Rows are points. Each copy is the shape, with its points in the same order, stretched, turned, moved and blurred by noise. Some copies are also mirrored. Which?

Shape (7 x 2):
[[ 41  30]
 [  2  42]
 [-46  26]
 [ -9  -8]
 [-19  54]
 [-45   9]
 [-28 -94]]
Copy 1, 7 rows:
[[ 64 -18]
 [ 37  16]
 [-13  37]
 [  0 -15]
 [ 26  40]
 [-18  22]
 [-59 -67]]
Copy 1 is: only turned
Copy 2, 7 rows:
[[ 54  58]
 [ 17  69]
 [-19  65]
 [  3  10]
 [  8  81]
 [-30  38]
 [-21 -65]]
Copy 2 is: only turned
Copy 3:
[[-56 -34]
 [-66   9]
 [-43  51]
 [ -5  10]
 [-82  21]
 [-22  45]
 [ 89  19]]
Copy 3 is: mirrored

Shape, 7 rows:
[[ -5  -3   0]
 [-40  17  -3]
 [ -8 -16 -13]
 [ 32   3  58]
 [-40  25 -42]
 [ 22 -20 -24]
 [ 47 -84  32]]
Copy 1:
[[   0  -17   -4]
 [ -34    8   -1]
 [   4  -25  -27]
 [  -6  -71   42]
 [ -15   40  -22]
 [  42  -19  -19]
 [  22 -121  -23]]
Copy 1 is: only turned
Copy 2:
[[ -8 -12  13]
 [-41 -25  32]
 [ -5 -24  -1]
 [ 18  56  31]
 [-30 -72  35]
 [ 27 -28  -8]
 [ 44  48 -64]]
Copy 2 is: mirrored
Copy 3 (7 x 3):
[[-17  23   3]
 [-38  54 -13]
 [-31   8  -6]
 [ 36  25  55]
 [-40  47 -59]
 [ -6 -17 -10]
 [ -3 -60  74]]
Copy 3 is: only turned
Copy 4:
[[-16  -6 -16]
 [ 14 -27 -38]
 [-30  -6 -25]
 [ -1  -4  52]
 [  7  -5 -67]
 [-49  24 -15]
 [-98 -11  40]]
Copy 4 is: mirrored

Shape:
[[-71 -46 -73  -1]
 [ 55 -32  -9 -13]
 [-31 -14 -81  54]
 [ -8 -43 -51  46]
 [-17   0  39 -37]
 [ 16   9   8 -54]
 [ 50 -60  24 -38]
 [ 22  28  27 -47]
 [-27  72  62  -2]]
Copy 1:
[[-13 -83  79  22]
 [ 45 -23 -29 -18]
 [  9 -42  39  78]
 [ 10 -57   2  57]
 [-27  23  25 -57]
 [ 23  10  25 -54]
 [ 24 -43 -37 -62]
 [ 15  45  18 -53]
 [-46  80  28 -22]]
Copy 1 is: mirrored
Copy 2, 9 rows:
[[ -59 -108  -12   -6]
 [  56  -49  -53   -3]
 [ -60  -69  -58   29]
 [ -21  -69  -43   39]
 [   6  -20   24  -45]
 [  27  -19  -23  -59]
 [  86  -49   -9  -18]
 [  30    0  -18  -50]
 [ -41   55   15  -35]]
Copy 2 is: only turned
Copy 3 (9 x 4):
[[-72  11 -75   9]
 [ 12 -73 -18 -36]
 [-27  -7 -62  56]
 [-28 -33 -30  37]
 [ -4   3  20 -67]
 [ 23 -23 -24 -76]
 [ -5 -80  10 -71]
 [ 41 -14  -3 -74]
 [ 45  57  41 -40]]
Copy 3 is: only turned
Copy 4, 9 rows:
[[-54  41 -83 -17]
 [ 30 -42 -13 -35]
 [ 11  63 -77   6]
 [ 15  12 -73   9]
 [-34 -15  38  -9]
 [-16 -13  24 -46]
 [  2 -81  -4 -28]
 [  2  -9  50 -50]
 [ -5  31  75  19]]
Copy 4 is: only turned

Shape:
[[-38 -31 -12  13  43  25]
 [ 46  56   6 -24  25   4]
 [-44  40 -36   4  25 -20]
 [-47 -30 -76 -30 -53  50]
 [ 16  -6  17 -17 -50 -23]
 [ 37 -37 -72  13 -47 -26]
 [ 27 -44 -20  19  30 -22]
 [  6  33   2  45  -4  -2]
 [-40 -43   9  52  -8  15]
 [ 51 -23   7 -15 -26  10]
 [ 18  17 -46   9 -22  -1]]
Copy 1 (11 x 6):
[[ -27   28  -96   29   31    0]
 [  52    5    9   35  -28   49]
 [  21   51  -39  -34   45   25]
 [ -47   12 -108  -86  -40  -11]
 [ -19  -29   25  -10  -21  -24]
 [  40  -58  -65  -43  -17  -63]
 [  27  -14  -69   46   20  -46]
 [  21  -37  -16    3   41   27]
 [ -66  -31  -72    9   56  -23]
 [   0  -45  -14   28  -52  -18]
 [  41  -30  -47  -29   -6    3]]
Copy 1 is: mirrored
Copy 2:
[[ -13  -12   15  -12  -12   64]
 [  58   36  -57   -8    8  -19]
 [ -28   28  -61  -14  -39   43]
 [  23  -35    6  -53 -121   52]
 [  16   -4   -6    8  -38  -61]
 [  23  -69  -67   33  -81  -10]
 [   7  -55  -30   31   -4   11]
 [  16   34  -37   41  -35   11]
 [ -19  -15   40   39  -44   38]
 [  57  -25   -5   10  -23  -40]
 [  34   -7  -58   12  -65   11]]
Copy 2 is: only turned
Copy 3 (11 x 6):
[[  2 -43 -38 -10  34 -18]
 [ -3  83  26  18  38  43]
 [-21  28  -1 -32  38 -53]
 [-34 -21 -87 -94 -26   3]
 [-11  20  34 -24 -52  31]
 [ 43  39 -27 -28 -85  -9]
 [ 51   4  -9  10 -20  -8]
 [-39  34   7  42   3 -12]
 [-32 -60 -29  16 -22 -16]
 [ 16  26   1   1 -42  61]
 [ -7  51 -20  -8 -24  -2]]
Copy 3 is: only turned
Copy 4, 11 rows:
[[-19 -29  39   2  28 -14]
 [ 21  25 -23  20 -20  58]
 [-37  46  45  30  26   3]
 [-50  14 -24 -50  22 -61]
 [ 42  17 -17 -25 -57 -23]
 [ 37  19 -57  14  -7 -65]
 [ 33 -29  -8  37  -3 -23]
 [ 44  31  14   0  16   9]
 [ 33 -16  43 -28  21 -49]
 [ 55 -16 -53 -18 -42  -6]
 [ 16  36 -29   6   8 -13]]
Copy 4 is: mirrored

Shape (12 x 6):
[[-20  26  47  18  84  30]
 [ 26 -12  14  33  17  51]
 [-14  28 -22  49 -54 -90]
 [-19   8 -24  19  31  54]
 [ 15  64 -37  15 -14 -98]
 [ 44  -2 -29  10 -40 -58]
 [-43 -46 -21  39 -31  25]
 [-32  12  10   9   8  75]
 [-11  29  32  38 -28 -31]
 [-51 -30 -15 -42 -33   8]
 [  3  25  27  47  79  42]
 [-70  33   2 -11 -47  40]]
Copy 1:
[[ -37   36  108    2   36   51]
 [   0   29   12    2   22   56]
 [ -68   -9  -45   58   -7  -78]
 [ -63   61   18    2   47   47]
 [ -57   25  -19   26   24 -113]
 [ -19   -2  -65   -2   10  -66]
 [ -79    1  -36   24    7   49]
 [ -55   71   28    1    6   67]
 [ -34   11    9   38  -24  -18]
 [-102   17  -25  -36  -13   11]
 [ -17   43   83   20   54   57]
 [-102   77   -1   11  -33   23]]
Copy 1 is: only turned
Copy 2 (12 x 6):
[[ -51   63   60  -17    3   20]
 [ -13   30   15   29  -12   60]
 [  14   30  -69    8  -33 -101]
 [ -50   24  -11   -6   24   45]
 [  35   75  -64  -36    8  -97]
 [  71   20  -51    0   -8  -35]
 [ -49  -39  -32   19  -24   14]
 [ -57   32    0  -25  -32   75]
 [  -5   32  -14   -5  -68  -39]
 [  -6  -49  -21  -69  -15   26]
 [ -54   77   45   25   17   27]
 [ -51    6  -45  -78  -62   40]]
Copy 2 is: only turned

Shape:
[[ -25  -14  -28  -17  -53  -60  -29   48]
 [ -15  -32  -15   50  -97  -63   82   20]
 [ -61  -23    2  -65   67   22  -24  -10]
 [  -9  -12   25   42  -39   36  -25   93]
 [  -2    4  -59   -5  -32   31  -25  -26]
 [  25   38   14   23   68  -21  -27  -20]
 [ -24   82  -20   84   82    4   47   -6]
 [  32   49   15 -107   10   10   22   25]
 [ -57   31    5    6  -69  -24   15  -27]
 [  54  -19  -35  -10   -7    7   70   55]
 [ -12  -25   25   16   58  -31   13   21]]
Copy 1, 11 rows:
[[-18 -33 -38 -25 -71 -52  10  51]
 [-24  28  -3  32 -34 -91  81  53]
 [-78 -27 -31 -22  -5  50   1 -48]
 [ 23  34  18 -40 -88  43  52  28]
 [-59   4  32  25 -26  15 -33  48]
 [ 26  30  -3  36 -18  21 -51 -59]
 [ -5 115 -33  93 -36  31 -19 -50]
 [-53  68 -15 -75  32 -19 -24  -9]
 [-79   9  20  16 -62 -60  19  -6]
 [  2  82 -16  -2  44  -7  35  58]
 [ 19  12 -40  10 -13  18  26 -40]]
Copy 1 is: mirrored
Copy 2, 11 rows:
[[ -28  -67  -64  -33  -51    3    5   39]
 [ -15  -92  -46  -17  -47  -51   88  -43]
 [ -51   25   -5    6   55   27  -60   17]
 [  18 -102   11   52  -28   51   12   35]
 [   9    8  -42    1  -41   49  -16  -36]
 [  25   37  -53   82   -3    7    9   36]
 [ -31   43  -51  113    7   25   95   -6]
 [  48   37   -2  -49   30   41   19   68]
 [ -42   -8    9   -9  -70  -21   40  -13]
 [  53  -48  -51  -22   37   27   57   -5]
 [ -12  -19  -48   42   40  -11   15   37]]
Copy 2 is: only turned
Copy 3, 11 rows:
[[-19 -37 -32  -8 -43  30  -1  30]
 [-12  20   1 -50 -85 -43  84 -12]
 [-58 -40 -30  20  76  19 -30  -9]
 [-31 -18  32  23  -6  54 101  26]
 [  5  12 -36   7   8  51  15 -42]
 [ -6  39  37  82  35 -28 -43  17]
 [-46 119  26  55  67 -40  27  26]
 [ 55 -22  45 -37  71   8 -19  23]
 [-45  31   9 -50 -39  39   7 -42]
 [ 57   5   7  -7  36 -46  81  34]
 [-37  -9  21  38  36 -48   3  25]]
Copy 3 is: only turned
Copy 4:
[[  15   -4  -39  -10  -69  -52  -30   37]
 [ -86  102  -11    7  -59  -68  -25    7]
 [ -11  -84  -51  -27   32    7   13  -42]
 [ -13    7  -25    8    0   45  -79   75]
 [  21   51  -80    8  -28   -6  -28  -39]
 [  33  -23  -31   54   -6   31   80   -9]
 [ -52   16  -93   52  -15   78  109  -12]
 [  44    0   -7 -111  -13   38   59  -16]
 [ -44   17  -28   -7  -92  -10  -28  -42]
 [ -17   94  -38  -44   30    1   37   27]
 [ -29  -32  -19   30   28   -7   50   14]]
Copy 4 is: mirrored

Shape (15 x 9):
[[ 11   6 -51  -1 -36  54 -18   7  -1]
 [ -3  17   8  11 -23 -15  52 -16 -24]
 [-36  36 -44 -25   9  45  -1  -7  14]
 [ -3   0 -50  22 -55  23 -49  16  34]
 [-35  10   0 -19   7 -32  42   5 -39]
 [ 31   6  -7   3 -16  25 -47  40  34]
 [ 22 -11 -33  42  46 -28 -63 -54 -67]
 [ -2   2  21 -23 -16 -14  -3 -25 -23]
 [-14  -2  41  10   5 -10  29 -41  -4]
 [ 63 -46  26  50  40 -28  20 -40 -38]
 [ 26 -46 -21  24  29 -38 -13 -35   3]
 [ 51 -67  35  11   3 -47  27 -67 -21]
 [ 25  -9  11  29  25 -22 -17 -63 -41]
 [-34  65 -32   9 -19   7   4  -1  18]
 [  2 -56   1  56  15   9 -43 -21 -26]]
Copy 1:
[[ 30   9 -64 -20 -28  19   7  33  14]
 [ -4  20  52   5 -16   1  27  26 -22]
 [-22  38 -50 -19  24  45  27  26  29]
 [ 41  22 -56 -19 -61 -16   0  44  55]
 [-64   6  39  -5  16   3   5  39 -36]
 [ 67 -20 -36 -14 -13 -13   5  50  62]
 [ 13  -9 -40  92  31 -43 -77  -4 -32]
 [  1   3  35 -13  18   1 -38  13 -14]
 [  2  -4  53  10   5   1  12 -27   3]
 [ 37 -35  29  52  32 -71   6 -34 -46]
 [ -2  -3  -9  18  18 -89  -6 -26  -3]
 [ 20 -31  72 -11  16 -77 -11 -49 -49]
 [ 27  -4  24  54  24 -25 -30 -26 -25]
 [ -1  66  -4  14 -19  31  32  55  34]
 [  4 -63 -27  51 -32 -32 -38 -31  11]]
Copy 1 is: only turned
Copy 2, 15 rows:
[[  23   44  -37    3  -37   48  -13   10    6]
 [ -37  -18  -18  -15  -38  -21   48   -1  -12]
 [  -5   39   10  -28   -5   25  -44  -15   -6]
 [  21   58  -61   50  -32   11  -47   26   22]
 [ -70  -42  -18  -51  -19  -31   22    5  -22]
 [  33   27  -35   40    8    3  -19   41   64]
 [ -87  -70  -69   29    1   52  -21   16  -23]
 [ -29  -52  -12  -11  -32   -2   -3   -9   28]
 [ -15  -62   16    5  -18  -24   11  -20  -12]
 [ -24 -103  -51   30   31    9   66   -1  -13]
 [ -18  -66  -82   21   20   -7   -5  -16   -6]
 [  -2 -121  -62    3  -13  -24   42  -29    6]
 [ -52  -85  -30   19    0   27   -3  -13   -2]
 [ -42   55    0    8  -15    1  -22  -14    2]
 [  -6  -63  -40   43   20    3  -39   49  -30]]
Copy 2 is: mirrored
Copy 3:
[[ -9   7 -82 -11 -65  24   3  -7 -17]
 [  0   9  31   9 -51 -14  48 -18  -6]
 [-58  15 -83 -18 -22 -15  18 -14 -27]
 [-11  21 -72  -5 -82   6 -55  -1 -27]
 [-21 -32  35   8   1 -16  43   5 -27]
 [ 25  45 -63  -6 -43  13 -35  41 -25]
 [ 68  -6 -26  62  39 -15 -41 -80 -26]
 [ 12   9   9 -26 -14  -9  10 -31 -22]
 [-13  47  39   6   0 -13  25 -34  13]
 [ 77  21  40  67  23   2  17 -25  54]
 [ 38  -2   9  30  21 -22 -38 -21  44]
 [ 59   8  72   2   8  -2   2 -57  77]
 [ 46  22  15  42  16 -12   1 -67   3]
 [-42  34 -52   5 -59 -46  13  -8 -49]
 [ 19  16   2  54  20  43 -42 -27   2]]
Copy 3 is: only turned
Copy 4, 15 rows:
[[  11  -42  -44    9  -28   49   -6    8   12]
 [ -15    8   -4    6   -3  -25   47   -9  -42]
 [  -4    8  -53  -37  -26   35  -19  -38   13]
 [ -21  -40  -54   22  -47   47    4   35   46]
 [  -5   27  -24  -35   12  -29   19   22  -47]
 [  13   -2    6   20  -52   59  -10   35   30]
 [  29   18  -47   64   36  -74  -44   41   28]
 [ -18  -11    7   -4  -22  -45   -8   10  -17]
 [ -43   12   17    0    7  -53   11   -8   -1]
 [  33   20   53   55   52  -64   38   30   14]
 [  18   10  -13   18   10  -48   26   35   61]
 [   8  -17   53   25   19 -100   37   30   30]
 [  -2   13   -1   47   21  -79   -7   12   14]
 [ -28   24  -64    0  -47   17   10  -23  -26]
 [ -21  -14  -10   40   54  -15  -22   49   60]]
Copy 4 is: only turned
